Each wall is flat, endless, passes through zero and stands at right angles to its row. A trip goes straight from one point to another. Which walls does it cross, in order?

Walls:
(1): [-41   3]
(2): [11 32]
(3): [  5 -31]
Trips:
[ -7 -44] to [39 23] => 1, 2, 3
[-35  68] to [-53  -3] => 2
[ -8 -51] to [-11  53] => 3, 2
[-21  46] to [ 25 -13] => 1, 3, 2
[-28  13] to [-26 -25] => 2, 3
[  4 -13] to [39 42] => 2, 3
[ 64 -25] to [13 35] => 2, 3
[-50 -20] to [-17  46] => 3, 2
[ -7 -27] to [ -9 -16] => none

Walls:
(1): [  5 -14  48  28]
(2): [-29  33 -28 -21]
(3): [-17 -47 -83 -33]
Trips:
[-34  27  36 -75] to [-24  10  -4 -18] => 3
[-16 -49 -26  17] to [11 42 34 27] => 1, 3
[ 36 -20 -21  58] to [-29  14 -53   4] => 1, 2
[-29  80   8 -11] to [-12  -2 -42  -8] => 3
[  5 -32   7 -14] to [-11 -44   3 -38] => 1
[ -4  22   7 -12] to [ -8  19 -13  18] => none
[ 62  -5 -28   2] to [ 78 -32  51  12] => 1, 3
[ 34   5 -16 -26] to [-13 -16   2 -39] => none
[-19 -38 -17 -16] to [ 54 -41 -43 -27] => 2
[ 9 24 15 41] to [ 10 -10   8   5] => none

Walls:
(1): [ 27  64 -21 -34  19  51  18   5  -5]
(2): [ 18  -7 -30 -12  -4 -21 -35  24  37]
(3): [  0  76 -51 -22  -3 -11 -40  51 -37]
(4): [ 54 -29  32  33  -8  25   1 -28   5]
Trips:
[-12  -5 -17  12 -19 -11  40   2 -23] to [ -7  48  10  29   1 -52  10 -50 -42] => 3
[ 15 -12  24  28 -35  -3  48  31 -43] to [-30   9  34  -7  11   7  80   4 -24] => 1, 4
[  5  -7  29  44 -47  38   9  25  27] to [-53 -22 -18 -10  -9 -29  44 -12  -7] => 4
[-10 -26   1 -60  18  48   9  -8 -18] to [ 33 -88  62  39  16  32  14   1   3] => 4, 1
[ 59  10   0  28 -16 -35  30  20   1] to [ -8  -2 -22 -16  39  -7  11  52  49] => 1, 4
[ 26  16  -7 -14 -33  24 -11  18  18] to [ 31 -12  61  21  -7  36 -11  14   7] => 3, 2, 1
[  6 -32   7   1   3   6 -17 -24 -30] to [-71  20 -37  -9   7  14  27 -29 -17] => 4, 1, 3
[-45  59  17   7  59  26 -27  66  27] to [ -1  30   2  42 -31 -37 -13 -22  21] => 1, 4
[ 60  16   6   2  26 -15 -59 -17   1] to [  5  64 -13  -9 -16 -37  70 -44 -46] => 2, 4

Walls:
(1): [  8 -22  39   4 -46  30 -37 -14 -12 -22  13  17]
(2): [ 10 -12 -32  10  31   7  33  -4  26 -19  13 -18]
(3): [-18  10 -39 -78  33 -23  95 -44 -34  50  45  14]
(4): [ 10  22  19  -6   5  12  16  -6 -15  34  -1 -33]
Trips:
[-65  50  44 -45  43 -22 -25  -7   4   4 -70  30] to [ 19  26  14  -2   6 -40  37  25 -26  47 -14  11] => none
[ 16  59   8  31  30 -29 -23  -4  -4   9 -18 -33] to [-26  45  20   3 -33 -47  31  21  21  32 -10  24] => 3
[-12 -70   1 -46  42 -26 -23  20 -31  22  16  -6] to [ -7 -58   0  51  66  23  -9  33 -44  18  22   7] => 2, 3
[  3 -35  33  -4  56 -28  49  65  -1 -33   8 -66] to [ 55   8  -5  12  43  18  -5 -33   3 -27 -34 -55] => 3
[ 11 -23  17 -14 -25  17 -32 -17  -9 -14  21   1] to [-18 -22 -10  17  23   1   0  45  28  23 -13 -30] => 2, 1, 4
[ 49 -56 -49  31  42  -8  22  13  11  -5  21 -47] to [ 18  74  42  15  14   2  19  33 -28  -2   3  -2] => 4, 3, 2

Walls:
(1): [ 15  -6  29  -7 -24  70 -11  -4 -62 -15 -32 -24 -23   0 -16 -40 -46 -28
  28 -21]
(2): [ 37  18 -37  10  11  -7  12   6  21 -36  47  36  46 -23  56  34   3   7
 -56 -56]
(3): [ 38 -31 -33 -38  16  -5  50   3 -20   4 -17  -1  17  14 -25 -17  -6 -39
  27  47]
(4): [-35  58 -49 -28 -22  14 -22 -15  30 -14 -25 -10  -2  -3   1  12 -37 -20
 -14  58]
(5): [ -1  10  -4  12 -57  15 -17 -65  -6   0   1 -40  22 -11 -24 -55   4  34
  -2 -16]
(6): [-11  29   4 -26 -19 -65  33  -5  11  -4 -30  29  82 -41  11  -4  40   6
  -2 -18]
(7): [  -3   16   36  -12  -20   40  -24  -45  -73   52   38   68  -48 -102
  -49   29  -52   24   50  -16]
Trips:
[ 10 -58  14  -6  21   3  41 -44  28 -57 -18 -65  31  21 -41   0  48  -1
 -17  -9] to [ 42  66 -12  -7   5 -31 -30  13   0 -55  -8 -16  17  10 -13  53  22 -29
 -11 -34] => 2, 4, 5, 3
[ 21  15  30 -14  32 -51 -63 -18 -35  20  28 -22 -75 -22 -18  31  71  -1
 -40  20] to [ 45 -10  25  54  21  -1  23  -5 -11  39 -37 -38  31  18 -13 -55  -9  91
 -10 -40] => 5, 7, 1, 6
[ -6  44  17  10  18  -2 -10 -25  50   7 -11 -23  65  12  -6  -3  25  11
  -7 -23] to [ 16   2 -34  40 -42 -24 -37 -11   8  -6 -80   8 -26  13  15  -1  -9 -20
 -10 -28] => 1, 2
[-46 -10 -23 -45  46  77  20  57  57  -6  10   8   2   4  18 -16  22  17
  33  -9] to [-16   3  28 -14  -4  27 -21   8  -8 -33   7  -4  -7  19  12 -58  -3  11
 -29 -41] => 3, 1, 4, 5
[-29 -11  12 -33  42 -12  43  30  -5  -8  -9  -3  84 -41 -33   5  12   2
  42  17] to [ -6  58 -18 -33 -17  -6   8 -18  34  -1   1  10 -33 -24 -30   8 -35 -10
  18 -73] => 7, 4, 2, 5, 1, 3

Walls:
(1): [ 13 -29  -8  -3 -39 -19  -1 -10 -55 -57  -3  35 -41   4 -33  17   9  -4
  11  13 -37 -59   3  -6  -8   0  -1  31  16 -41 -11  12  -4 -45 -29   1
  45 -22   1  82  20  -7 -41  56 -20 -36  14  -2]
(2): [-13 -12  -5 -30  -1  21   6 -23 -16 -24  32 -26  39 -25 -10 -25  17  13
  -3  -6  25  29  17 -19 -42   1 -14  36 -43  13  15  13  29   4  20  -6
   8 -66  -9  20  67  -4  24  33 -60  18  42  -2]
(3): [ -5  17  -5 -44  17  28 -26  16  -4  24 -62 -31  -6  92 -28 -49  31 -16
 -75  -8 -49  22 -17   6   0  -7 -25  14 -21  16 -42 -64 -21 -43  25  52
  37  20  -9 -40 -42  -7  -2  14  -4  14  -2 -16]
(4): [ 21 -31  -4 -13 -57  79 -30  25  46   4 -49 -27 -20 -40  -3  18  56 -20
 -81   7 -19   8   1 -24 -44  30  -9  68 -26 -17 -37 -18   8   3 -35 -50
 -11  65 -12  -6 -19   9 -12   9  15  21 -73  -1]
(5): [-35   3  11 -27  28  63  34  12   7   5  30  45  24  40 -21  47 -13  28
  19   4   0  10  26 -59  19  18  29 -24 -14 -17  18 -39  16  20  19   4
 -36  58 -17 -30  16 -39  -5  -5 -31  42  -1 -33]
Trips:
[ 37 -13 -28 -36 -46  -9 -17  41 -10  13 -32 -41 -56 -31 -28  41  -6 -29
 -38 -18  -8   6  -9  21  18 -16 -14  18  12  45  -6  58 -43 -15  15 -69
  28  21 -10 -35  26 -21 -64  41   9   5 -11 -15] to [-23   7   6 -17  -5   8   5 -39  17 -38  19  13 -37   6  48  58 -48 -45
   3  -8  44  37  26   8 -25  12 -15 -37  -3 -51   1  -2   0 -17 -60   8
  36  35 -12   7  20   2  28   3  10  25   0 -58] => 3, 5
[-15   5  49   4   2 -30 -49  12 -28   1  -7  13  69 -18 -28 -14 -46 -25
  13  -1  23   8  15  39   6 -14 -37 -27  14  12 -17 -65  -3  -8 -24 -46
   9  18 -38 -10 -26   5  51  -8  22  14 -32  22] to [ 22  -9 -16  56  28  32 -37 -57 -34  36 -10  41 -12  -2  66  30 -55 -25
 -76  25  -3 -10 -15  23  -6  -5 -42  -7   9  24 -13  24 -56   3   2  33
 -57  38 -39   6  11  40  38 -57  -1  -1 -14   3] => 4
[ 10  -7 -63 -17 -12   2  -8  11  17  18   9 -44 -24  44  35  13 -44 -23
 -22  -2 -13 -21 -13  22  17  25  -4  55 -47 -36  -4 -37  -8   5 -22   2
  20 -11 -29  31   1  49  21  85  13  82  -9  35] to [ 63  52 -49  -5  17 -48   6  19 -55  10  23  20  39 -80  27  22 -74  56
  65 -33 -47 -36  10 -19  -1 -65 -14  44 -36 -13 -26  17 -29  34 -12 -66
  -1 -25  -6  77 -15   5  49   9  21  -4 -41 -48] => 3, 4
[ -8  14  35  19  12  -4  32   3  46  28 -14  -3 -50 -54  21  31 -46 -46
 -17  32  -4   8 -55 -20  23  -9  14   4 -45 -20 -64 -14  46  -5  23 -31
 -16 -12   6  30  91  32 -56  10 -30 -24 -18  12] to [ 19 -17 -17  -9 -46  -1   4 -31   7 -16 -10  20   8  62  -5  -4 -21 -39
  48  -3   0  31   5  25 -13 -61 -30 -20   6  17  -6 -52  16  49 -35  13
  25 -10 -25  34 -37 -43 -18 -26  15   3 -51  16] => 2, 3, 4
[-64 -46  -6 -62 -39 -45  66 -23   2   8  31  20 -33   1  10 -48   9   1
  21   1 -13 -62  52  17  13 -17 -13 -11  50  -2 -60  28  -5 -32  11  35
  37  51 -54  18  16 -10  11  20   6  23   6   2] to [ 60 -41  46  74   7  21  -1 -33 -50 -13  31  14 -47 -23 -15 -28  -4  31
  -3  21 -13 -14  21 -43 -51  33  23  38 -14 -43   8 -20  36  25 -37 -32
 -34 -47  -3 -12  18  -9 -20  12  10  41  25  13] => 3, 2, 4
[  6 -11  -4  -3 -42 -28 -23 -67   7 -14 -36  16   1   0  21 -33  -1  -4
  19 -11  11 -31  14   6  46   0  15  13   3 -66  46 -30  51 -21 -15  -4
  26 -11 -13 -28 -16  19  24  21  -8 -19  28  63] to [  5  -1  11  28  -5 -50  34 -24  -2  -6   3 -30   8  13  13  40  16   2
  11   0 -12 -53   4  -8 -58   6 -67   8  22 -14  18 -23 -76  -3  50  22
 -49 -47 -17 -41  -3  39  -2   9  24 -23  14  13] => 2
[ 14  18 -26  38 -22   4  14  37 -35  18  59   0 -62  12  41 -26  17   2
  12  24 -31  56 -17  16   4  26  11  17  -2  36  24 -34  40   1  -8 -27
  24  20  -2  21  40  55   3   4 -19 -25  19 -17] to [ 47 -60  -8   0  -5  -6 -68  13  13 -25   9  13  56 -35   8  12  -8 -18
  13 -81   3 -15 -24  29 -35  -7   9  -8   9   6 -16  54 -44  11  15 -39
   9 -83   0  19 -13  27  46  43   8  -4   8  14] => none
[-27   0  14 -23   0   7  14 -37  -9 -32  -4  18  42   5   0  23   8 -67
  37 -21 -13 -32 -14  27 -28 -41   7  18 -18  -2   2  40 -35  11   0   9
  69  48  -6  80  -8 -10  56  76 -10 -31  21  37] to [-37 -14  -4 -17 -15  89  16 -36 -42 -13  39   6  -9  43  43 -19  11  11
   2 -53  57 -19  -2  44 -35  15   8  13 -27 -15 -21  44 -91 -48  54  37
 -92 -31 -16 -42  29  24  34  29  43  28  27  14] => 3, 5, 1

Walls:
(1): [-33  -9   2   6 -18  -7 -48 -29 -42  30  -9 -12 -66   1 -35 -66  44 -11
  41  44  65  16 -19  -8  13 -42 -84  16  -2 -17 -27  -7  53   5  17  31
  13 -36   4 -13 -28 -33  12  29 -22 -12  16 -48]
(2): [ 49  13  26   3 -14  -7 -43  25  -5  43  37  12  48   2  53 -14 -18   3
  12  12  -9  35  31 -60  13  73  24 -17  58 -74  54   2  -3  25  -1  43
 -11 -22  -3  31 -16 -11  10  25  24  32 -20  19]
(3): [ 29 -15  -2 -42  76  18   3  25 -34 -18   7 -10 -39 -19 -28 -21  19  43
   3  27  72 -34   8  -5  17  -1  38 -40 -27 -13  32  63  -4 -23 -16  35
  34 -13 -12 -19 -10  24  -8   8 -44 -10  29  28]
(4): [ 42 -43 -51 -10  13 -41 -22 -18  18 -35  46 -42  -6  65  45  17 -44   0
  -6  10   8  41 -35  -6  24   3  -7  37 -45  31 -15  22  39  16   5  33
 -15 -15 -39 -16   4 -10  -9   0 -10  26  24   7]
Trips:
[-43   5   0  10 -33 -72  44  -2 -34 -30  16 -10 -28  -9  12  23  42  28
   8 -57   7  29  36  48 -24 -37  -4 -62  18 -23 -34 -52  19 -44  17 -33
   9 -15  32 -18  14 -32 -18 -62   1  57  47  -7] to [  5  26  26 -35 -12   3 -16  34  41   0 -43  -2  19   0 -21  40  20 -34
   7 -22 -46 -14 -53   1 -41 -90 -29 -57  -1   3  16  41  16  25 -36 -67
 -23  27  41  -5 -19 -13 -13 -25  12  26  27  44] => 1
[-10 -17  16  59 -11 -30 -16   9  26   8  16 -26  28 -52   9   8 -11  18
  60 -44 -15  -7   7  11  35  -1   4  -2 -49 -19 -25  31  23 -74 -34 -29
  29  28 -43  58  22  41 -30  -7 -23  33  24  51] to [ -6  -2  20  15  11  15  -9  45  29 -46 -34 -43  19  -6 -27 -10 -40 -19
  13 -16  91 -24  37 -37 -22   3 -42  16  10 -29 -28  -9 -24  48  -6  40
  11 -38  19  12 -21  25 -20  20  -1  -9  14   1] => 2, 4, 1
[ 22   1  21 -51 -30 -22  38  12   5 -54  32  35 -62  54 -50 -27  29 -13
 -13 -38   6  90  -6 -24  -2 -19   7  55 -20   3  20  -2  17 -50  97  36
 -39  20  46 -20   2  10 -35  19  -3  25  30  23] to [  6  12   1  24 -27  -2   3  18   6 -15 -37 -12   6  40  -9  14 -50 -10
  14 -12  55 -19   3  61  23 -22   1  12   3  -7 -63 -32  15  41 -10 -21
  -8   4  24  -3  -8  24 -20  40 -10  11   1  -5] => 3
[  0  14 -25  26  23  -5  -2  26 -18 -62 -23  70 -52   7 -14 -19  -8 -38
  41  19  60   1 -27 -13  18   3  35  36  42  -3 -29   7   5  56 -10  23
  27  12 -36  25   6  13 -68  28 -36   7 -57  -9] to [-75  22  23 -23  27  26  -6 -77  42   1  68  16  29  -3 -10  -2  -8 -48
  23  34 -71  12   5  26 -12  23  39 -48   0   3  47  -9 -10 -28  36  -7
  16  -3 -37  30 -42  -7 -11 -41   5 -22  -6 -23] => 2, 4, 1, 3
[-27   4 -41  16 -63 -71 -42   1  12  -3 -23 -40  11  20 -23  33   2 -21
  31 -25  48 -35  -1 -74  19  -5  -4   4   2  22 113  22 -31 -47  23  44
  40  22  21  21   6   0 -11  34 -10 -21  28 -13] to [  7   6 -20 -30  13  19  30 -39  35  13  -4  43  19  39  32 -11  -9  -5
  24 -36  12 -19  -7  19 -20  -8  29  -2 -47 -34 -45   8 -41 -10   0 -26
 -28  71   1  20   9  30  29   1  -5   1   2 -19] => 1, 2, 3, 4

Walls:
(1): [-62 -91   0  34  -6 -33 -29  38  11  -4  40  14  48   0  39  26  13   0
 -58   2 -46 -11  11 -25  48   4  15   0  -8 -16 -33  40   5   0  -1  -5
  36 -36 -36   9  30  63  -4   7 -55 -12  49  15]
(2): [-29   6 -61  11  18  27  -5  41 -23  34 -46  -9  42 -45  49  50  22  49
 -20  -6   8  -1   7 -41  31  -8   6 -27   5  15 -26 -40 -41  55  33 -13
   8 -48   2  14   3  58 -12 -72 -24 -41  44  32]
(3): [ 58  34  79  42  59  24  -7  17  -1  13  -3  16   2  14  30  34 -15  -8
  14 -24 -16  22   1  50 -17  25 -28 -12  69 -35  14  -5 -17   0 -65  -2
   5  13   0  54  10   4 -21 -19 -76  44  39  17]
(4): [  3  28  -8  21 -19   1 -24  36  14 -59  -5 -20  10 -18  21  23   6  18
   2  27  10 -49 -44 -24  -7 -18   0  17  57  31  49 -24  57 -23 -21 -15
 -37   2  22  41   2 -10   0  21  48  -4 -11  47]
(5): [-48  56   7  13  21  27 -20 -14  27 -35 -76  37  41 -57 -14  29  61  -7
  -4 -15 -16  25 -22  19 -75  56  33  -7 -48 -39  -3 -47 -14  72 -13 -19
 -12  14 -26   3   7 -23  33   9 -18   7  41 -11]
(6): [ 25  21 -18 -21 -10  33  17 -10  47  -8 -11  -6  37 -34   4  19  26 -13
 -47  63   9  -6  -9  14  26  45   2  44  16  14  24  20   3 -20  53  17
  21  32  -1   6 -49  -5   9 -15  14  25  -9 -21]
(7): [-26 -50 -18  43   2  20  15 -21 -21  93  -4 -12 -43 -30  86 -15 -20  18
 -11 -28 -51  14 -23 -63  23  -3 -14 -25  36 -15  20   0  36  39  26  25
  27 -50   3 -13  78   4 -11  14 -20  44 -13  14]
(8): [ 24   0 -33 -59  48  17  15  18 -25  19  21  37 -13 -19 -20   6  -3   7
  20  -7  -7 -34 -31  28  -6 -28  11  28  -6 -67 -16 -31  28 -20  10   3
 -22 -14  -4 -25 -32  18  -9 -52  51  18 -41 -34]
(9): [ 27 -53  17 -23  61 -21 -36 -26  -1  52  -3 -62 -35  -9  16  41   6   8
 -22  13 -11 -11  40 -19 -36 -16  50 -17  -8 -32 -23  10 -23 -46 -23 -27
 -59  12 -13  24 -14  24 -19   0  20 -24  29  63]
(10): [ 31   1 -27 -26   5   4   7  -2 -10  18  23  61 -49  -6  13  16 -32  -7
  12   5 -60  22 -31 -24   4   0  27  27  31 -33  21  12 -75  -2  36  -1
  26  11 -11 -16   1   7 -25 -20  17 -24  38 -50]
Trips:
[-26 -45 -19 -18 -30 -42  17   0   4 -26 -11 -28 -19 -23  22 -19  14  -5
 -54  28 -27 -45  76  50 -45  -6 -70 -10  30 -27  25  22 -25 -22   2  21
  67 -14  31  35  27 -31  27  -1   9 -70  12  39] to [  8  24  11 -23   7  -8  65   1   9  -3   8  -5  16  29  22 -35 -26  -5
  45  30   7  11 -39  21 -44  11  11  20 -18 -24  45  -9  32  11 -23  19
  -8  41  48 -62  33 -37  23 -25  20 -60   6  -4] => 7, 1, 9, 10, 6, 8, 5
[ -4  12 -12 -20  -5  -5  -8  13  19 -16  12  31 -13  22   6  12  -3 -12
   4 -21  -7   3 -12 -64   4 -13  13 -42  58  20  29  11  25  36 -41  -5
  -6 -14  11 -21 -27  25  -1 -55  45  41  -6   9] to [ 22  67  11  19  18  85 -33 -15 -53 -31 -23  22 -18  -7  30   4 -41  40
  10  15  69  -5 -17   6  25  24  19   6  -8 -41 -12  19   9  19   1 -20
 -57  33 -11 -35  34 -42 -54  40  32 -13  31 -24] => 5, 7, 2

Walls:
(1): [-21  15  34  -4  51  24  22 -10  24   3 -12 -53  23  68 -79  37  -2  -6
   1  76 -20  -7  25   9 -43 -28 -45 -21  16  12  58 -63   0  47 -45 -22
  57 -24 -12 -14  15  32 -19 -13 -24  14  21  37]
(2): [ 34  49 -17  -3   6 -12 -33 -16  15  15 -38 -19 -25 -19  52  19   6 -10
  -5  -9  15  22  11 -42  20  30  -2 -48 -38 -32 -38 -54  15 -32  25 -16
   0 -71   4 -36 -73  -7  33  25 -17   4   7 -16]
(3): [  9  83  17   2  -7 -14 -16  68 -29  17  -5   9  68   7  11  -2  -1  30
  36  25  -5   6 -19  -2 -11  35 -21 -70  41 -23 -55   9  55   3 -54 -22
  44 -37 -17 -11  18   0 -33  22 -34  35 -16 -11]
(4): [ 44 -16 -17  22 -20   6 -41 -79  11 -26 -49  76   5 -15 -58 -38  -1  40
 -27 -21 -10 -48  17   1 -15 -52  44  18  28  -7 -49   2 -42   1  14  39
  45 -28  31   5   5  -8  14  41  38  -2  -4   5]
(5): [-34  69 -58  -5   7 -48  26  19   7 -11  -1  13 -22 -28 -31  44 -24  -6
  31  70 -31 -34   5 -11  31 -32  21  42  18 -53  -9  43  11 -31  38  28
 -34  -1 -98 -22 -29  39 -11 -46  59 -30 -28   1]
(6): [-53  25  -4  38  12 -16  13 -53 -24  60 -13  30   8 -14  -2 -32  -4  10
 -12  13  15  26  11 -56 -12   4   6  13  31 -13   5  42  43  28  64 -20
   2 -31 -20  62   2   0  65  12   3 -37  -4  14]
(7): [  8 -14   2  35  15 -23  40   8 -31  -2  -5  14  -7  46 -23 -21  39  69
  33 -28 -20  67  33  11 -10   3  20  48 -34 -22 -52 -47 -28 -38  29 -29
 -47 -44  -1  10 -42 -28   3 -27 -32  62  11 -22]
(8): [-11  -1 -12 -12 -19 -23  18   7 -14  43 -11 -17  -4  25 -27 -38   9 -70
 -16 -43 -47  -4  -8  53   0  33 -31   2 -22   8 -77  -1 -16 -26  -7  31
 -20 -26 -12  46  49  10 -12 -15  -5  21  -6  12]
(9): [ 10  20 -47 -43  25   4 -56   1 -41 -21   3  -9  -8   3  62 -35 -14 -65
  24   7 -23 -18   0  33  -6  12 -29  19 -40  -9 -25  36  48   9  36  10
 -19  72  15  12 -32 -23  14  40 -87   2   3 -16]
(10): [ -5  11 -36  -2 -44  21  12  36 -16 -16 -13  -8  55  14 -49 -30 -26  50
 -14  -6  13 -41 -10   5  21  48  55   8  12   4 -39 -26   3  22 -25 -43
  25  -3 -34  19  14  -7   1  -8  15  18 -32 -21]
(11): [ -2   9 -30  41  12  24  -9  38 -23  35 -51   7  -3  -4  24  13  -1  26
  17  37  27  41 -13   6  42  -4  19  28 -69 -14 -10  21 -31   3 -14 -30
  19  -7   1   9  12 -37  -5  23  28  -3   3 -30]
Trips:
[ -2 -16 -11  -7 -46  -9   9 -11 -12 -15  34  -7 -34   2  40 -22 -21   7
 -16  29  -4 -29 -13 -25 -29 -18  10  14 -19  76 -11  14 -15  30   0  10
  21  11 -29  17  24 -27  61 -13  -7 -30 -29  33] to [ 15 -15  -4 -25   4 -23   4  55 -19 -20  45  58 -19  -9 -64 -17 -45 -38
 -24  12   8   0 -23   8 -42 -34 -17   8 -29 -30 -40 -29 -18 -10 -21  11
   4 -16  -3  21  33  19  12 -52 -16 -57 -38  -8] => 8, 5, 6, 9, 1
[ 62  15   4  47   9  -8 -37 -36 -93 -15  -1  -8 -21 -11  58 -88 -19 -16
  17   9   9  25   3  -6 -75 -13 -35  29  41  44   5   6  30  -3   2 -12
 -14 -52  31   5 -24  12  35  32  62 -33 -32 -65] to [ 30 -67 -10 -68  15 -16 -49   8   4  21 -12  27   0 -11   8  27 -12  -8
  24 -51  -7 -14  54 -43 -13 -25   4 -23  35   9 -23   7   4 -38  -4  51
  -9  10  -9 -28 -27 -22  -7 -17  38 -19  15 -14] => 11, 3, 7, 6, 5
[-15 -62  20  10 -20  20  62   7  30 -34  -4 -20   3 -33  55 -30 -45 -52
 -48  13 -12  -6 -17 -44   5 -21  48 -10 -22  10  40  41  36  83  23 -22
 -30   2  -4  25   9 -14  44 -53 -22 -33  35  31] to [ 33 -23   9  -4 -21 -18 -16 -23  -4 -17  -3  18 -23  -1  -8 -20 -24  72
  -2   7  30 -33 -12   1   3  21  57  20  27  30  18 -42   8 -23  20  41
 -20  32  45  21 -24 -67  10 -24  -1  -8  -8 -11] => 10, 4, 9, 7, 6
